Each row is a point. Each copy is the shape, with its points in the same order, turned, moved and blurred by noise. Say if it was mirrored as well.

Shape, 7 rows:
[[ 29 -39 -13]
 [ 23  -3  12]
 [-33  25   6]
 [  2  12 -11]
 [ 26  -1 -60]
 [ 33 -10  -1]
 [-28  46  12]]
Copy 1 (7 x 3):
[[ 39  13 -45]
 [ 34  -2  -5]
 [-17  18  27]
 [ -2   0  -5]
 [-11 -15 -58]
 [ 35  -6 -21]
 [-21   1  42]]
Copy 1 is: mirrored
Copy 2:
[[-14  43  -6]
 [ -1  11  18]
 [-25 -43  -3]
 [ -2  -5  -5]
 [ 26  20 -39]
 [  9  30  10]
 [-12 -43  21]]
Copy 2 is: mirrored

Shape (7 x 4):
[[ 13  20  46 -40]
 [-22 -17 -30   5]
 [ -1 -35 -10  10]
 [  1 -19   4  -2]
 [ 13 -22  -5  -4]
 [ 25  -7  -9  22]
 [ 24   5  16 -45]]
Copy 1 (7 x 4):
[[ 17 -29  60  17]
 [-10  14 -31 -12]
 [ 23  -1 -32  -1]
 [ 16  -4 -10  -2]
 [ 30   4  -7  -1]
 [ 29  17 -13  24]
 [ 22   3  42  -5]]
Copy 1 is: only turned
Copy 2:
[[ 14 -13  39  59]
 [-23   2 -30  -5]
 [-22 -33 -25  -3]
 [-11 -20  -6  10]
 [ -4 -27 -15   6]
 [ 16 -26 -10 -19]
 [ 24 -16   1  54]]
Copy 2 is: mirrored

Shape (10 x 6):
[[-14 -23 -25  -3  -8  -1]
 [-15   8  -9   2  -8 -11]
 [ 18   3 -30  46  14  13]
 [-10   5  14  -8  -4  16]
 [  1  -2 -29 -17  -8 -13]
 [-11   8 -27 -18   3  18]
 [ 48 -34  44  13   8  -4]
 [-12   1 -16  35  10  -2]
 [ 45 -45 -29  -2   3  -2]
 [ -8   4 -18 -15  52  -6]]
Copy 1 (10 x 6):
[[ 32  13  -8 -11  11  -9]
 [  5  10 -12 -10 -12   1]
 [ 12  -7  26  27 -15 -33]
 [ -3  -1  -1   3   8  26]
 [ 11  -3 -23 -17   9 -16]
 [ -2   7 -18   8  23  -7]
 [ 17 -50  53 -27   1  19]
 [  8  14  17  10 -21 -16]
 [ 39 -36  19 -22  27 -33]
 [-29  19  16 -18  22 -24]]
Copy 1 is: mirrored
Copy 2:
[[ -8  -1 -13 -13 -22   6]
 [-21  -1  -3  -1   6   4]
 [-41   8  12  25 -41 -25]
 [  6   1  21  -5   2   0]
 [ -8   2 -25   3  -5  16]
 [ -4  28   0   0 -12  10]
 [ 27 -56  23  28 -20 -35]
 [-36  -2   5  -1 -15 -22]
 [ 14 -23 -24  26 -56  -6]
 [  9  31 -21   9   1 -36]]
Copy 2 is: mirrored
Copy 3:
[[ 30  12 -22  15  -3  -9]
 [ 17  24   5  11 -16  -6]
 [ -5  48 -21  47  17  -4]
 [  0  -5   6  17  -6  12]
 [ 12  22 -25   1 -24 -11]
 [  4  16 -26   4 -18  18]
 [-28 -29  -1  36  30 -46]
 [ 17  39   1  31  13  -2]
 [ -7   3 -60  26  10 -42]
 [ -7  27 -19 -27  20   9]]
Copy 3 is: mirrored

Shape, 11 rows:
[[-19 -10 -30   0   2  -3   1  24]
 [ 18 -42  -4  22  11  16  -6   8]
 [ 14 -12 -20  -7 -10   7 -23  32]
 [ -4  20  44  -9   5  -1  13  26]
 [-24  -5  42  13  25   9   3  27]
 [-13  -6  43 -20  30  15  14  -6]
 [-15  21  46   0  39  28  -2  11]
 [  4 -24  -3  22  10   0   9  11]
 [-13 -10 -23  11 -23 -23 -32   9]
 [ -4  13  21  27  16  22  15  -4]
 [ 25   3 -31   7  19 -30 -24  21]]
Copy 1, 11 rows:
[[-10  -1 -34   1  15  12  27  12]
 [ 19 -23 -11  -9  33 -19  -8  22]
 [  3   2  -3  20  12   4  18  38]
 [  4  25   8 -42 -29   0   8   3]
 [-11   2  -6 -60  -8  -8   1  17]
 [ -3  20 -16 -45 -12  -9 -32  -5]
 [-21  12  16 -57  -8   5 -24   2]
 [ 14 -15 -16 -20  21 -12  13   6]
 [-14 -31 -20  23 -12  -4  31  19]
 [  8 -15  10 -40   4  10  -6 -14]
 [-17  -1   8  25  21 -24  35   2]]
Copy 1 is: only turned
Copy 2:
[[-27 -29 -21  19  13  -2  18 -24]
 [ 19 -13 -33  17  31  19  30  -3]
 [  8 -34 -40  13   1   8   8 -33]
 [-18 -41 -17  19  -2  23 -26  34]
 [-19 -41 -13  34  36  38 -12  26]
 [-10 -33   8  26   0  50   7  35]
 [-18 -22  -4  47   8  59 -26  26]
 [ -6 -15 -27  13  31   8  23   7]
 [ -3 -31  -7  -7  26 -13  -1 -43]
 [-10   4  -8  37  22  19 -11  27]
 [-18  -5 -45 -22  11  17   3 -35]]
Copy 2 is: only turned
Copy 3, 11 rows:
[[ -4 -21  -3   9  25  -3  14  27]
 [-12 -17  46   6  -7  23  -2  22]
 [ -2   0  20   5   3  15  38  41]
 [ 38  -4  25  13  11 -14  34 -26]
 [ 17 -27  48  -2  24 -13  15 -26]
 [ 19 -26  19  -8   2  14   9 -46]
 [  4 -15  34 -13  18  -4  32 -55]
 [ -5 -18  30  16   8   6  -6   6]
 [  7   8   8  -6  34  -1  -4  52]
 [ -9   0  30   0  -7 -17   3 -27]
 [ -6  17  15  34  44  24  17  27]]
Copy 3 is: only turned

Shape, 12 rows:
[[-34  37   6   5 -11 -14   0 -16  19]
 [ 26 -17  49 -11  31  17  30   4  20]
 [ 13   5   6  -6   5  -3   5 -24  42]
 [  8 -11  -2  -8  18  19 -12  -1 -17]
 [ 32 -38   0  -8 -15  20  10  15 -12]
 [ 13 -20 -19   0  -1 -25  -2 -11  -8]
 [ 34  11 -11  -1   2  13  15 -11 -17]
 [ 18 -40  -5 -11  22  26  29 -18 -29]
 [-10  14   2  43 -14  -7 -11 -31  12]
 [ -7  16  21  -3 -37 -23  -5 -41  12]
 [-31  26  -8  19 -34 -19  14 -25  33]
 [ 34 -16  37  -6  33  -2  37  13  -3]]
Copy 1:
[[ -4  17  29   2 -33   1  -8  22 -28]
 [ 15 -24 -29 -30   7  10  34  19   7]
 [ 38 -20   5 -20 -31   0   5  18 -10]
 [ 18   6 -31   7  11  -8  -9 -11   2]
 [ 25 -33 -14  13  21   8   5 -32  23]
 [ 12 -28  -5   9  -5 -19 -32  -4  17]
 [ 11 -22 -19   0  -4 -19   2 -31 -18]
 [ 16 -37 -36 -12  44  -9 -19 -19  -8]
 [ 22  -8  39  17 -11 -33   1  22 -22]
 [ 17 -27  22  32 -32   7  -7  20 -27]
 [  9 -10  60   0 -33   4 -14  16 -30]
 [ -5 -36 -36 -29  10   0  28   2  17]]
Copy 1 is: only turned
Copy 2 (12 x 9):
[[-29   1 -16  19  24 -36 -11 -10   1]
 [ 33   3 -18   9  19  19  16  56 -18]
 [ 18   2 -32  16  29   2  10 -11  -3]
 [  2  15 -25   0 -12  24  -1  15  23]
 [  6   9 -19 -26 -12  49  20  10 -12]
 [ 15  27 -12 -21  -4  14  -8 -24   1]
 [ 15 -23 -21 -18 -12  13   1   7  17]
 [ 27  20 -35 -42   4  35  -8  28  28]
 [ -4  14   2  -3  23 -29  21 -15  27]
 [ -2  18 -42  -7  11 -48  18 -20 -11]
 [-26   2 -10  -2  45 -35   6 -32  -5]
 [ 41   1  -8 -12   2  19  -2  51 -15]]
Copy 2 is: mirrored

Shape, 14 rows:
[[-30  -4  14 -28  14 -13 -10 -21 -28  14  -4]
 [ -1  36   3   6  -4   3  38   0  10 -20 -30]
 [-20  27 -18  26  18   4  17 -20  16  -4 -29]
 [-10  20  17  20 -21   5 -17   2  -2  -6 -11]
 [-18 -22 -13 -25   5 -39 -22 -36  14  -9  14]
 [  6   4  11  -7   2  15 -15   4 -21   1  -7]
 [-11  14   6 -34   5 -28 -31  -6   0  24  19]
 [-30  11   7 -22  -4  -8 -10   5 -24 -19   7]
 [ 14  31   6   6   4  39  -5   9 -18 -11   9]
 [-33 -21  25 -31  31 -16 -23 -16  26  12  21]
 [-18  14 -21  -8 -14  19   6  -5  21  -4 -31]
 [ 16   1   2  16 -29  13  11  16  -8   9   6]
 [-31  -6  -5 -12  11 -15 -17  10  -7  12  23]
 [  7  13 -19  14   3  -7  10  15  11 -24 -53]]
Copy 1 (14 x 11):
[[-14   4  28  15  16  18   3  32 -15  45  -7]
 [-20  34  -2  -7  28   7 -34 -20   6  -5  15]
 [ 14  43 -10  -8  18  35 -25 -14   8  13  11]
 [ -6   7  20  -4   8   4   7 -33  12  13   2]
 [ 13 -37   2  24  28  51  -5  16 -12  32  -4]
 [-10   6   3   1   1  -5  19   2  -6  14   4]
 [  1 -24  45   0  18  31  11  29 -16  14  -4]
 [-16 -10  30  10   7   5  -7  -3 -32  30   9]
 [ -2  17  -2 -23   0 -25  11 -14 -25   4   4]
 [ -9 -10  21  16  25  60  22  22 -32  17 -34]
 [ 17  29   4  21  25  16  -5 -12  -4  -7  27]
 [  1   0   2  10  -9 -15  -3 -12  14 -16  -5]
 [  0 -10  31  14 -15  29  -1  15 -25  14  -9]
 [-19  20 -23   6  10  26 -18 -17  13  -6  45]]
Copy 1 is: only turned
Copy 2 (14 x 11):
[[ 24  16 -40   3 -16   3 -31  20  23  -4  11]
 [ 36  12  31 -39  15 -14 -12   3  -2  18   8]
 [ 37   9  40 -17 -12   4 -12 -14  20  -5   4]
 [-15   7   7 -19  10 -18  -7   6  20  -5  30]
 [  6  11 -27  15 -13  49  12  21  25   9  -3]
 [  7 -10 -15  -9  -7 -27 -10  23   4  -1  15]
 [ 12 -15 -39   6   1  30 -15  22   5 -14  31]
 [ 27  21 -27  -4   0  -5   3  29  16   3  35]
 [ 12 -20  12 -18 -17 -39  -1  21  -7  11  40]
 [ -3  24 -30  13 -30  39 -16  23 -16 -17  12]
 [ 24   7   3 -34  -2  -6  14 -16   5 -13   0]
 [ -2 -13  -2   1  19 -34   0  -6  -7  21  20]
 [ 19  10 -25  29  -3   8  -2  18   2 -16  31]
 [ 29   5  36 -29  22 -17  10  14  10 -12 -18]]
Copy 2 is: mirrored
